Each wall is flat, endless, passes through zero and stands at right angles to its row. A trip goes straight from one point to another. List the walls that it crosses, first one first.

Walls:
(1): [+0.10,+0.64]
(2): [+0.21,-0.08]
(3): [+0.23,-0.83]
(4): [+0.08,+0.69]
(5): [+0.34,+0.33]
(6): [+0.22,+0.82]
(7): [+0.64,-0.67]
(8): [+0.57,-0.09]
(9): [-0.51,-0.19]
(10): [-0.44,-0.26]
Trips:
[-0.29,-0.40] to [-0.65,-0.25] => 7
[-0.71,-0.40] to [-0.15,-0.25] => 7

Walls:
(1): [+0.63,+0.03,-0.59,+0.77,-0.10,-0.01,+0.21,+0.30,-0.07]
(2): [+0.19,-0.13,+0.00,+0.25,-0.44,-0.10,+0.04,-0.98,-0.29]
(3): [+0.36,-0.05,-0.48,-0.25,-0.17,+0.48,-0.73,-0.07,+0.22]
(4): [+0.24,-0.14,-0.12,-0.27,-0.65,+0.00,-0.66,-0.25,-0.26]
(5): [+0.35,+0.28,+0.00,+0.35,-0.49,+0.44,-0.37,+0.15,-0.44]
(6): [+0.84,+0.05,+0.33,-1.10,+0.14,-0.51,+0.12,-0.01,+0.26]
(7): [-0.06,-0.05,+0.58,-0.33,+0.18,+0.12,-0.18,+0.51,-0.01]
(8): [-0.45,-0.60,+0.18,-0.97,+1.01,+0.40,+0.88,-0.35,+0.13]
Trips:
[+0.08,-0.07,+0.05,+0.41,+0.09,-0.27,+0.45,+0.03,-0.68] to [+0.06,+0.94,-0.74,+0.52,-0.64,-0.53,-0.39,+0.76,+0.96] => 2, 3, 4
[-0.13,+0.15,-0.49,+0.46,-0.76,+0.14,-0.88,-0.43,-0.32] to [+0.28,+0.63,+0.36,+0.02,-0.32,-0.48,+0.89,+0.14,+0.10] => 3, 6, 4, 5
[-0.01,+0.64,+0.34,+0.13,-0.23,-0.15,-0.42,+0.02,+0.80] to [+0.35,-0.86,-0.12,-0.56,+0.61,-0.03,-0.48,+0.06,+0.39] => 5, 8
